Rows are points. Each copy is the shape, with its points in the same order, turned, moved and blurred by noise. Say if it was mirrored as well.
(in the rows, 128 means zero)

Shape:
[[111  91]
 [147 133]
 [178  97]
 [115  95]
 [125 191]
 [106 128]
 [173  85]]
Copy 1, 7 rows:
[[158 120]
 [104 117]
 [115  73]
 [152 120]
 [ 68 167]
 [129 146]
 [127  67]]
Copy 1 is: mirrored
Copy 2:
[[162  96]
 [131 142]
 [173 164]
 [160 101]
 [ 69 136]
 [125 103]
 [184 154]]
Copy 2 is: only turned
Copy 3, 7 rows:
[[104  92]
 [127 138]
 [166 113]
 [106  97]
 [ 91 195]
 [ 90 124]
 [167 104]]
Copy 3 is: only turned

Shape:
[[ 96 173  80]
 [145 137 101]
 [154 143 149]
 [ 78 116 147]
 [112  90 155]
 [111 177 123]
 [132  91 135]
 [ 71 171 158]]
Copy 1:
[[170  63 148]
 [141 115 111]
 [169 157 112]
 [135 145 187]
 [114 168 149]
 [189 110 143]
 [106 155 127]
 [186 137 191]]
Copy 1 is: mirrored
Copy 2:
[[184 167 137]
 [141 138  98]
 [ 96 137 118]
 [141  97 171]
 [116  77 141]
 [141 168 147]
 [123  85 115]
 [129 146 196]]
Copy 2 is: mirrored
Copy 3:
[[ 64 154 135]
 [118 144  88]
 [163 145 120]
 [125  90 143]
 [149  88 116]
 [110 157 152]
 [144  96  85]
 [119 117 189]]
Copy 3 is: only turned
Copy 4, 8 rows:
[[118 138  45]
 [141 139 106]
 [125 170 140]
 [ 61 124 122]
 [ 84 115 155]
 [102 173  80]
 [107 116 151]
 [ 47 172  89]]
Copy 4 is: only turned

Shape:
[[113 131 148 147]
 [145 139 123 120]
 [150 146 180 100]
 [150 138 115  83]
 [125 161 100  57]
 [112 114 169 114]
 [178 130 144 155]
 [124  54 145 158]
 [174  96 187  88]]
Copy 1, 9 rows:
[[118 154 174 121]
 [138 134 130 124]
 [133 183 132 163]
 [131 127 102 141]
 [ 99 127  73 129]
 [101 154 165 158]
 [182 154 165 126]
 [133 101 218 158]
 [151 155 142 206]]
Copy 1 is: mirrored
Copy 2 (9 x 4):
[[148 116 114 154]
 [137 129 152 134]
 [198 131 134 117]
 [131 125 159  98]
 [111 160 149  67]
 [164 108  95 120]
 [171 110 163 165]
 [134  43 107 164]
 [203  77 147  92]]
Copy 2 is: mirrored

Shape:
[[142  82 121 130 117 158]
 [149 184  82  98 106 162]
 [116  77 121 180 177  77]
 [106 137 175  92 117  96]
 [175 120 169 186 147 143]
 [ 98 106  82  86 127  82]
 [121 122 103 159 161 152]
 [169  99 125 141 164 148]
 [116 138  95  79 200 135]
 [139 128 145 148 109 103]]
Copy 1 (10 x 6):
[[160 115 156 123 117 108]
 [125 141 135 152 163 201]
 [141 159  86  51  92  68]
 [ 89 149 112 174 107  92]
 [112  84 133  83  70 128]
 [161 207 102 143 148  96]
 [135 108 122  89 148 118]
 [131 121 166  79 119 113]
 [103 182 140  99 191  98]
 [124 132 101 129  78 124]]
Copy 1 is: mirrored
Copy 2:
[[130 131  98 133 145  80]
 [ 93 148  96  55 144 154]
 [151  54 168 136 150  85]
 [166 148 136 136  81 130]
 [199 104 101 121 183 121]
 [100 119 165 104  83  85]
 [109  95 133 118 173 120]
 [148 122 133 114 191  85]
 [ 86 165 184 111 161 130]
 [172  99 115 101 120 116]]
Copy 2 is: mirrored
Copy 3:
[[107 100 118  96 115  99]
 [106 135 130 186 172 128]
 [206 141 133  69  82  95]
 [121 144 148 107 100 190]
 [159  66 159 132  73 109]
 [141 191 131  83 155 135]
 [151 134 109 137  97  89]
 [128 110 154 118  97  74]
 [120 212 153 141  95 102]
 [157 106 141 110 117 150]]
Copy 3 is: only turned
